Each row of a before or after table is a point. One or more steps were done to the points. Then noise was added and the rows were shuffled. The steps act on columns, c1 being the first. Write out the steps. A step turns or swaps two columns, mirrors them in a line or flattens them onto one, adds a multiple of one to another, or multiplies or shifts one. Angles are multiples of 10 degrees, from the lower column toward the higher: turns from -170 to 170, lines from 10 to 170 but not 90. Use the fewest steps. Two steps may share a column if one is a turn and the other turns, adds or multiplies; they go together, in the order done. Otherwise the lowest column goes first.

Before:
[[-0.32  0.26]
 [-0.37 -0.59]
 [ 0.14  0.83]
 [ 0.33  0.20]
 [ 0.68  0.56]
 [-0.49  0.10]
 [-0.27  0.36]
 [-0.35 -0.21]
 [-0.62 -0.04]]
After:
[[ 1.00  0.61]
 [ 0.40  2.49]
 [-1.08 -0.64]
 [-0.99  0.80]
 [-1.87 -0.20]
 [-1.11 -1.78]
 [-0.81  1.03]
 [-1.52  0.28]
 [ 2.00  1.69]]
Steps: multiply c1 by 3; multiply c2 by 3

Before (9 x 6):
[[ 0.50 -0.26 -0.03 -0.16  0.14  0.27]
 [ 0.34  0.15  0.67 -0.11  0.00  0.24]
 [ 0.47 -1.04  0.28 -0.10  0.13 -0.99]
 [-0.02  0.08  0.24  0.32  0.09  0.64]
 [-0.22  0.06  0.42 -0.56  0.22  0.30]
 [ 0.44 -0.12 -0.48 -0.20 -1.06  0.58]
 [ 0.01 -1.19  0.30 -0.01 -0.13 -0.74]
 [ 0.18 -0.33  0.22  0.00 -0.22 -0.44]
 [-0.24  0.54 -0.17  0.28  0.11  0.21]]
After, 9 rows:
[[-0.10 -0.34  0.24 -0.37 -0.38  0.15]
 [ 0.28 -0.52 -0.13  0.22  0.15 -0.21]
 [ 0.45 -0.09  0.77  0.09  0.22 -0.12]
 [ 0.09  0.13  0.26  0.38  0.63  0.09]
 [ 0.22  0.63 -0.23  0.19  0.26  0.19]
 [-0.43 -1.14  0.18 -0.28 -0.97  0.29]
 [-1.00 -1.01  0.26 -0.42 -0.58  0.26]
 [ 0.30 -0.39 -0.44 -0.83  0.79 -0.43]
 [-0.19  0.21  0.40  0.27  0.02 -0.58]]
Steps: turn c1 and c2 by -40 degrees; multiply c1 by 1.3; turn c4 and c6 by 110 degrees; turn c4 and c5 by -110 degrees

Before:
[[ 0.46 -0.09 -0.46 -0.08  0.39  0.51 -0.37 -0.06  0.01 -0.65  0.07]
 [-0.71 -0.31 -0.54 -0.24  0.28  0.11 -0.04  0.22 -0.06 -0.15  0.03]
 [-1.26  0.21 -0.12  0.31 -0.20 -0.14 -1.13  0.06 -0.44 -0.66  0.47]
 [ 0.28  0.19 -0.11 -0.44  0.55  0.28  0.21  0.44  0.08 -0.82  0.58]
 [-0.41 -0.28  0.41 -0.13  0.11 -0.24 -0.35 -0.10 -0.53 -0.91  0.03]
 [-0.04  0.22  0.21  0.31 -0.05  0.63 -0.09 -0.09 -0.38 -0.41  0.44]
 [ 0.59 -0.82 -0.60 -0.59 -0.18  0.17  0.16  1.10 -0.02 -0.14  0.03]
 [-0.18  0.24 -0.65 -0.22  0.31 -0.79  0.06  0.25 -0.29  0.57 -0.13]
 [ 0.09  0.64  0.97 -0.80  0.79  0.11 -0.34 -0.06 -0.24 -0.46  0.37]
 [-0.26  0.24 -0.20  0.27 -0.19  0.67 -0.03  0.10 -0.04 -0.15 -0.82]
 [-0.53 -0.58  0.28  0.49  0.21  0.04 -0.50  0.66 -0.30  0.38 -0.05]
 [ 0.22 -0.06  0.34 -0.64  0.00 -0.14  0.20 -0.23  0.03  0.98 -0.43]
 [-0.37  0.23 -0.32 -0.44 -0.02  0.31 -0.28 -0.21 -1.02  0.00 -0.11]]
After (13 x 11):
[[ 0.05  0.78  1.28 -0.71  0.76  0.19 -0.11 -0.09 -0.22 -0.38  0.72]
 [ 0.18 -0.12  0.47 -0.65 -0.22 -0.14  0.11 -0.19  0.02  1.04 -0.10]
 [ 0.62 -0.78 -0.77 -0.60  0.63  0.11 -0.05  1.16  0.03 -0.07  0.33]
 [-1.25  0.50 -0.14  0.34 -0.15 -0.04 -0.94  0.07 -0.41 -0.37  0.29]
 [-0.40  0.35 -0.39 -0.48 -0.16  0.65 -0.14 -0.25 -1.01  0.02  0.15]
 [-0.30  0.29 -0.24  0.24 -0.16  0.68  0.01  0.08  0.01 -0.13 -0.98]
 [ 0.29  0.13 -0.11 -0.47  0.88  0.35  0.20  0.55  0.12 -0.85  0.82]
 [-0.46 -0.15  0.62 -0.02  0.02 -0.04 -0.44 -0.06 -0.55 -0.80  0.10]
 [-0.54 -0.38  0.35  0.63  0.69  0.24 -0.71  0.68 -0.25  0.62 -0.30]
 [-0.71 -0.28 -0.69 -0.30  0.40  0.19 -0.05  0.17 -0.07 -0.12  0.17]
 [-0.23  0.16 -0.80 -0.21  0.53 -0.68  0.18  0.25 -0.26  0.58  0.05]
 [ 0.46 -0.04 -0.67 -0.09  0.25  0.49 -0.36  0.04  0.02 -0.57  0.09]
 [ 0.02  0.30  0.28  0.38 -0.15  0.77  0.05 -0.07 -0.39 -0.42  0.28]]
Steps: turn c2 and c7 by 20 degrees; add -0.3 times c7 to c10; multiply c3 by 1.3; add -0.5 times c4 to c11; add 0.7 times c8 to c5; add -0.3 times c9 to c6

Before:
[[-0.24  0.31  0.98 -0.20 -0.31  0.00 -0.04 -0.45  0.03 -0.66 -0.47  0.48
  -0.08 -0.19]
 [-0.39  0.27  0.42 -0.59 -0.40 -0.45 -0.26  0.30 -0.89 -0.14 -0.07  0.29
   0.83  0.29]
 [ 1.08 -0.51  0.42 -0.18 -0.02  0.11 -0.50  0.03  0.32  0.30 -0.13  0.08
   0.83  0.28]
 [-0.69 -0.26  0.24 -0.36 -0.14 -0.23 -0.62 -0.03  0.12  0.03 -0.30 -0.44
   0.21  0.19]
 [-0.77  0.52  0.17  0.51  0.25 -0.01  0.42 -0.43 -0.67  0.01 -0.53  0.20
   0.66  0.47]
 [ 0.10  0.02 -0.39  0.04  0.61  0.12 -0.03  0.71  0.49 -0.25 -0.65 -0.15
   0.85 -0.10]
 [ 0.85 -0.06  0.89 -0.02  0.24 -0.44  0.12  0.07 -0.74 -0.70 -0.31  0.69
   0.10  0.23]
 [ 0.97  0.35  0.01  1.01 -0.81 -0.13 -0.19  0.39  0.37 -0.28 -0.69 -0.01
   0.00  0.28]
 [ 0.21 -0.64  0.79 -0.12  0.05  0.00 -0.46  0.22  0.52 -0.62 -0.01 -0.82
   0.63  0.41]]
After:
[[-0.64 -0.33 -0.33  1.33 -0.07 -0.28 -1.95  0.17  0.62 -0.08 -0.42 -0.48
  -0.18  0.17]
 [-0.40  0.42 -0.50  0.60 -0.52 -0.93 -0.81  0.12  1.33  0.04 -0.13  0.25
  -0.11  0.35]
 [ 1.20 -0.40 -0.30 -1.11 -0.01 -0.67 -1.54  0.39 -0.97 -0.34 -0.13  0.14
   0.26  0.21]
 [ 0.99  0.42  0.01 -1.89 -0.88  0.03 -0.54  0.21 -1.46  0.36 -0.91  0.01
  -0.20  0.29]
 [ 0.76 -0.06 -1.01 -1.46  0.25 -0.29  0.30  0.01 -0.06  0.52 -0.37  0.57
  -0.38  0.28]
 [-0.78  0.25 -0.15  0.29  0.19 -0.67  1.19 -0.57  0.88 -0.05 -0.74  0.17
   0.25  0.41]
 [ 0.18 -0.47 -0.89  0.11 -0.03 -0.57 -1.44  0.62 -0.53  0.44 -0.08 -0.96
   0.13  0.36]
 [ 0.10  0.33  0.35  0.04  0.55 -0.75 -0.08  0.66 -0.36  0.27 -0.85 -0.10
   0.45 -0.12]
 [-0.23  0.05 -1.00  0.53 -0.40  0.08 -0.14 -0.63  0.24  0.36 -0.52  0.44
  -0.08 -0.16]]
Steps: add 1.5 times c1 to c4; turn c4 and c9 by -150 degrees; turn c2 and c8 by -30 degrees; turn c3 and c10 by -170 degrees; turn c6 and c13 by 70 degrees; multiply c7 by 3; multiply c11 by 1.3

Before (12 x 24):
[[-0.10 -0.30 -0.07  0.32  0.31  0.70  0.74 -0.44 -0.54 -1.03 -0.04  0.07
  -0.54  0.54 -0.30 -0.93 -0.57 -0.14 -0.37  0.53  0.88 -0.28 -0.82 -0.40]
 [ 0.46  0.06  0.20 -0.08  0.72  0.18 -0.26  0.35 -0.02 -0.09 -0.27  0.46
   0.00 -0.29  0.30  0.78  0.39  0.25  0.05 -0.34 -0.48  0.15  0.25  0.60]
 [-0.15 -0.12  0.67 -0.18  1.04 -0.16  0.11 -0.03 -0.79 -0.64 -0.41 -0.41
  -0.12  0.34 -0.25 -0.08  0.34 -0.31 -0.65  0.54  0.06  0.46 -0.39 -0.25]
 [ 0.62 -0.46  0.20 -0.82 -0.09 -0.48 -0.22  0.28 -0.09  0.01 -0.55 -0.52
  -0.32 -0.26 -0.96  0.25  0.46  0.79 -0.57 -0.36 -0.02  1.07  0.61 -0.06]
 [ 0.21 -0.07  0.20 -0.38  0.07 -0.23 -0.30  0.71  0.22 -0.45 -0.95 -0.87
   0.12 -0.27 -0.35  0.75  0.23  0.44 -0.72  0.26  0.01  0.76  0.23 -0.27]
 [ 0.50  0.44  0.17 -0.43  0.61 -0.19 -0.41  0.30  0.13 -0.05 -0.72 -0.33
  -0.56  0.02 -0.19  0.06  0.30  0.36 -0.75  0.46 -0.48  1.02  0.26  0.25]
 [-0.17 -0.71 -0.35  0.47 -0.35 -0.33  0.30 -0.47 -0.56 -0.89 -0.02  0.16
  -0.63  0.88  0.16 -0.59 -0.63 -0.45 -0.08  0.51  0.23 -0.11 -0.88 -0.43]
 [-0.60 -0.03 -0.04  0.04 -0.02 -0.35 -0.33  0.09 -0.03 -0.25  0.26  0.72
  -0.30  0.08  0.70  0.01 -0.12  0.25  0.14  0.12  0.71 -0.12 -0.08  0.14]
 [ 0.27  0.14  0.61  0.26  0.21 -0.07  0.38  0.15 -0.76 -0.50 -0.17 -0.63
  -0.72  0.18 -0.10  0.08 -0.28  0.13 -0.39  0.37  0.22  0.61 -0.21 -0.46]
 [-0.39  0.35 -0.40 -0.07  0.25  0.11 -0.15  0.52  0.15 -0.02  0.50  0.47
  -0.30  0.27  0.80 -0.05  0.37 -0.51  0.19 -0.40 -0.22 -0.23  0.19 -0.05]
 [-0.01  0.10  0.10 -0.57  0.84  0.23 -0.29  0.52  0.13 -0.34  0.12  0.31
   0.13 -0.45  0.91  0.08  0.22  0.16  0.66  0.07 -0.49  0.53  0.29  0.05]
 [-0.11  0.50  0.30 -0.65  0.23 -0.05 -0.53  0.25  0.19 -0.07 -0.21  0.78
  -0.27  0.12  0.68 -0.03 -0.27 -0.28  0.44 -0.51 -0.39 -0.33  0.12 -0.09]]
After, 12 rows:
[[-0.15 -0.49 -0.30 -0.68 -0.26  0.02 -0.48  0.34 -0.27  0.00 -0.25  0.77
  -0.28 -0.13  0.66 -0.04 -0.14 -0.29  0.01 -0.47 -0.35 -0.16 -0.31 -0.03]
 [-0.03 -0.08 -0.01 -0.56 -0.01  0.21 -0.31  0.38 -0.87  0.47  0.10  0.28
   0.14  0.26  0.90  0.10  0.33  0.13  0.02  0.08 -0.50 -0.28  0.59  0.03]
 [-0.18  0.19  0.20  0.28  0.46  0.72  0.77 -0.22 -0.17  0.60 -0.01  0.11
  -0.61 -0.99 -0.28 -0.95 -0.69 -0.09  0.04  0.55  0.88  0.75 -0.40 -0.38]
 [ 0.57 -0.37 -0.34 -0.48 -0.02 -0.19 -0.33  0.13 -0.66  0.07 -0.71 -0.37
  -0.58 -0.07 -0.19  0.08  0.42  0.34 -0.02  0.46 -0.41 -0.08  1.03  0.24]
 [-0.15 -0.51  0.46 -0.13  1.06 -0.12  0.07 -0.12 -0.91  0.40 -0.37 -0.48
  -0.11 -0.67 -0.28 -0.15  0.30 -0.34  0.05  0.54  0.03  0.42  0.40 -0.25]
 [ 0.25 -0.61  0.14  0.30  0.78 -0.03  0.30  0.21 -0.10  0.30 -0.14 -0.56
  -0.75 -0.35 -0.04  0.12 -0.21  0.10  0.01  0.38  0.23  0.35  0.58 -0.48]
 [-0.19  0.69  0.46  0.47  0.46 -0.35  0.22 -0.20  0.41  0.39 -0.02  0.13
  -0.64 -1.16  0.17 -0.61 -0.76 -0.41  0.02  0.48  0.22  0.82 -0.23 -0.44]
 [ 0.68  0.11  0.57 -0.79  0.09 -0.50 -0.32  0.10  0.09  0.12 -0.54 -0.49
  -0.34  0.25 -0.94  0.22  0.55  0.85  0.01 -0.38  0.04 -0.43  1.08  0.01]
 [ 0.22 -0.18  0.12 -0.40 -0.19 -0.24 -0.33  0.58 -0.15  0.52 -1.04 -0.85
   0.11  0.01 -0.32  0.72  0.48  0.47  0.00  0.29  0.02 -0.10  0.78 -0.27]
 [-0.41  0.16 -0.48 -0.07 -0.17  0.13 -0.14  0.39 -0.24 -0.06  0.53  0.49
  -0.33 -0.22  0.83  0.00  0.57 -0.57  0.03 -0.46 -0.18 -0.28 -0.16 -0.08]
 [-0.58  0.04  0.06  0.04  0.02 -0.43 -0.40  0.15  0.04  0.11  0.32  0.72
  -0.36 -0.15  0.73 -0.04 -0.14  0.29  0.04  0.13  0.71  0.06 -0.17  0.09]
 [ 0.48 -0.17  0.06 -0.03  0.12  0.23 -0.25  0.16 -0.68  0.18 -0.20  0.47
  -0.01  0.24  0.34  0.77  0.48  0.18 -0.05 -0.30 -0.48 -0.19  0.17  0.55]]
Steps: mirror c2 and c3 in the line at 120 degrees; mirror c5 and c9 in the line at 140 degrees; turn c8 and c17 by 20 degrees; turn c10 and c14 by 150 degrees; multiply c19 by 0; turn c22 and c23 by 80 degrees
